Each wall is flat, endless, passes through zero and stands at right angles to its row. A trip goes straight from one point to another. Which walls does it cross, in order?

Walls:
(1): [-.09, .66, -.15]
(2): [.16, .00, .00]
(3): [-.40, .76, -.14]
(4): [-.10, .14, -.37]
Trips:
[-.72, .11, .26] to [.07, .14, -.41] -> 4, 2
[.20, -.10, -.04] to [.31, .30, .01] -> 1, 3, 4
[-.05, .46, -.06] to [-.52, -.22, -.82] -> none
[.10, -.84, -.31] to [.46, -.30, -.06] -> none
[.18, -.10, .34] to [.25, -.31, -.09] -> none
[.21, -.73, .10] to [.35, -.03, -.54] -> 4, 1
[-.62, -.02, .05] to [.49, -.14, -.29] -> 1, 3, 2
[.47, -.16, -.25] to [-.40, .40, -.63] -> 1, 3, 2
[.37, -.14, .45] to [.38, .16, .40] -> 1

Walls:
(1): [.00, .32, .55, .12, .41, -.04, -.23, .00, -.36]
(2): [-.23, .13, -.08, -.02, -.12, .25, .09, -.02, .58]
(3): [-.57, .32, .19, .33, -.01, .04, .30, .35, -.19]
(4): [.09, -.17, -.04, .29, -.24, -.14, .32, -.08, .07]
(5): [.16, -.02, -.17, -.07, -.43, -.07, -.23, -.56, -.05]
(6): [-.03, .22, .57, -.20, .28, -.34, -.48, -.01, .20]
(7): [.05, .41, .08, .08, .07, -.29, -.04, -.05, -.14]
Trips:
[-.73, -.05, -.30, .09, -.09, -.08, -.13, .46, .00] to [-.02, -.18, .20, .72, .13, .25, .17, -.01, -.13] -> 4, 1, 2
[-.26, .19, .18, -.22, -.01, -.23, -.22, .19, -.93] to [.01, .00, .88, -.07, .75, .02, -.11, .03, .06] -> none
[.18, .21, .57, .10, -.61, .03, .10, .03, .25] to [-.03, -.06, -.43, .02, -.44, -.23, .65, -.27, .25] -> 1, 6, 7, 3
[-.32, -.80, -.30, .26, .15, .20, .20, .18, -.03] to [-.94, .42, .42, -.22, -.05, .15, -.24, .07, -.03] -> 4, 1, 6, 7

Walls:
(1): [.16, -.31, -.19, -.08, .77, -.03, -.01, -.35, .83, -.01, -.03, .11, -.39, -.24]
(2): [.18, .17, -.48, -.06, .06, .12, .19, -.07, -.41, -.36, .11, .30, -.16, -.26]
(3): [.04, -.09, .30, .42, .20, -.27, -.22, -.14, -.03, -.12, -.01, -.24, -.24, -.23]
(4): [-.46, .53, .11, .13, -.23, -.07, -.30, -.03, .08, .00, .37, .23, -.12, -.07]
(5): [.05, -.23, .54, .13, -.28, .34, .02, -.17, -.16, -.44, -.21, -.08, .51, -.42]
(6): [-.04, .14, -.17, -.11, .15, .18, -.16, .23, .00, .11, -.06, -.08, .19, -.34]
(7): [-.05, -.13, -.15, .03, .01, -.19, .25, -.09, -.03, .15, -.41, -.12, .08, .21]
Trips:
[.17, .05, -.28, .34, .02, -.16, -.61, -.30, -.07, -.25, .23, -.38, -.27, .11] to [.18, -.39, .22, -.26, -.01, .15, -.18, -.37, .17, .32, -.02, -.06, .03, .18] -> 2, 4, 7, 5, 3
[-.09, .01, .13, -.11, -.17, -.43, -.01, -.33, -.36, .04, .21, -.48, .12, -.34] to [-.94, -.34, .21, .30, .39, -.10, -.07, -.08, .16, .07, -.42, -.18, -.12, -.24] -> 6, 1
[-.21, -.27, .04, -.30, -.02, .24, -.01, -.07, -.17, -.53, .00, .05, -.29, .31] to [.00, -.06, .12, .07, .15, -.33, -.28, .03, .41, .28, .11, -.12, -.21, .50] -> 1, 5, 2, 3, 7, 4
[-.17, -.28, .04, .30, -.68, .00, .16, -.24, .78, -.01, .14, .31, .09, -.20] to [.28, .47, .13, .31, .09, .45, -.03, -.28, .19, .39, -.16, -.08, .09, -.28] -> 3, 6
[-.31, -.39, .10, -.36, .43, -.15, .05, .34, .30, .14, -.55, .08, -.10, .44] to [-.45, .19, -.18, .16, -.17, -.02, -.13, -.45, -.06, .40, .02, -.26, -.25, .14] -> 4, 3, 1
[.03, -.11, .37, -.01, .15, -.08, -.18, .25, -.09, .19, .48, .16, .15, .19] to [-.59, -.27, .59, .55, .52, .39, -.21, -.39, -.07, .59, .41, -.36, -.33, -.09] -> 1, 5

Walls:
(1): [-.27, -.09, -.33, -.18, -.11, .56, .40, .46, -.06, .10, .69, .36, -.24, .33, -.19, -.37, .14, -.68, -.13, .26, -.36, .18, -.26, -.39, -.14, .16, -.79, .38, .08, -.33, .13, .12]
(2): [-.09, -.09, .18, -.10, -.11, -.26, .21, -.24, -.01, .46, .52, .08, -.09, -.01, -.08, .16, .14, .25, .08, -.54, -.01, .37, -.09, -.31, .24, .41, -.57, -.03, .34, .36, -.08, .41]
(3): [.03, .06, .76, -.17, .07, -.16, .09, .07, -.18, -.18, -.01, .08, .09, .18, -.08, .03, .00, .11, .17, -.09, .35, -.10, .32, -.21, -.27, .19, .55, .10, .03, .21, -.25, .07]
(4): [.06, -.24, .63, -.14, .04, .31, .14, -.48, -.34, -.04, -.17, .01, .18, .22, -.28, .52, .26, .10, .82, -.21, .18, .57, -.32, .11, .03, -.21, -.14, .06, -.18, -.22, .53, -.06]
(5): [-.25, .12, .39, -.36, -.14, .09, -.28, .13, -.15, -.28, .18, .26, -.26, -.18, .03, -.07, -.15, -.06, -.44, .22, -.25, .25, -.37, -.17, -.15, .21, .03, -.02, .42, .17, -.14, .22]
(6): [.19, .50, -.15, .13, -.07, -.11, -.08, .21, .00, -.56, .22, -.14, .02, -.05, -.01, -.23, .02, -.15, -.13, .13, -.17, -.29, -.07, -.17, .12, -.03, -.03, -.08, .27, .16, -.08, -.02]
(7): [-.28, .16, -.11, .38, -.54, -.28, .04, -.39, .13, -.39, .22, -.31, -.25, .47, .21, -.23, -.33, -.46, -.35, -.24, .09, .23, .21, .01, .15, .12, -.10, .21, .45, -.09, -.63, .05]
(8): [.35, -.04, .07, .49, .10, .60, .53, -.44, -.20, .15, -.62, -.22, -.15, .10, .48, .24, -.01, -.24, -.16, .13, -.18, -.03, .01, .28, .04, .09, -.23, -.32, .57, -.27, .27, .64]
(9): [.12, .03, -.16, -.33, -.34, -.08, -.08, .41, .19, -.39, .19, .14, -.15, .11, -.31, -.14, .19, .13, -.12, -.28, -.10, -.27, -.15, -.22, .54, .45, -.18, .10, -.06, -.13, .18, .30]
(10): [.04, .24, .71, .24, .40, .01, -.11, .12, -.30, -.10, -.29, -.14, .37, .10, -.22, .07, -.23, .03, .32, .21, .02, .11, .30, -.06, .28, -.19, -.39, -.26, .37, -.34, -.14, -.08]
Trips:
[.31, .13, -.08, .22, .41, .45, -.44, -.19, -.10, -.21, -.01, -.32, -.27, -.16, -.03, .12, .04, .04, -.10, .19, -.22, .17, .12, -.19, .14, .21, -.32, .25, -.21, .07, -.43, .46] to [-.03, -.06, .44, -.29, .31, .00, .07, .00, .19, .14, -.28, .57, -.12, .02, -.09, -.03, -.36, -.31, .54, .38, .34, .17, -.19, -.12, .32, -.34, -.14, -.40, .10, .35, -.07, .10] -> 9, 4, 7, 3, 6, 1
[.28, -.16, -.28, -.21, -.35, -.41, -.30, -.06, -.13, -.26, .16, -.35, .18, .20, .35, -.48, -.05, -.08, .35, .43, .01, .13, -.10, -.84, -.11, .41, .01, .20, .21, -.50, .02, .01] to [.13, -.27, -.68, .07, -.01, -.25, .36, .11, .27, .11, .59, .22, .08, .19, .16, -.11, -.23, .12, -.18, .14, .02, .23, .10, -.32, -.32, .11, -.11, .26, .27, .02, .09, -.12] -> 2, 3, 5
[.39, .14, .23, -.18, -.15, -.08, -.05, -.03, .19, .39, -.58, .23, .16, .15, -.36, .20, .29, -.22, -.08, -.05, .10, -.35, -.34, -.37, .23, -.06, .27, .29, -.03, .10, .23, .07] to [.10, -.19, .14, -.17, .32, -.32, -.24, .27, .01, .20, .94, .08, -.08, .01, .07, .34, .02, -.21, .24, -.24, -.38, -.23, .13, .01, -.44, -.14, .60, .35, -.35, -.32, .00, -.04] -> 8, 1, 9, 4
[-.07, .31, .11, .08, -.27, -.15, -.20, .02, .11, .06, .38, .15, -.27, .45, .23, .37, .05, .23, -.07, -.60, -.23, -.29, .11, -.02, -.16, -.07, -.02, .14, -.21, -.19, -.24, -.37] to [-.20, .25, -.48, .41, -.32, .01, -.04, -.49, .15, .28, .26, -.28, -.06, .10, .16, -.16, .46, .05, .03, -.41, .31, -.54, -.42, .27, .50, -.13, .44, .17, .38, -.42, .09, .39] -> 3, 8
[.22, -.18, -.31, -.27, .10, -.24, .04, -.46, .15, -.67, -.18, -.04, .40, -.04, .50, -.13, -.63, .31, .32, -.07, .08, .03, -.26, .15, -.15, -.13, -.09, -.21, .01, -.07, -.05, -.01] to [.09, .26, .01, .14, .18, -.21, -.18, .03, .21, -.53, -.39, -.05, -.28, -.37, -.51, .04, .02, .68, .12, .43, -.01, -.26, .17, -.09, .04, -.10, -.29, -.22, .42, -.39, .14, .06] -> 7, 9, 4, 5
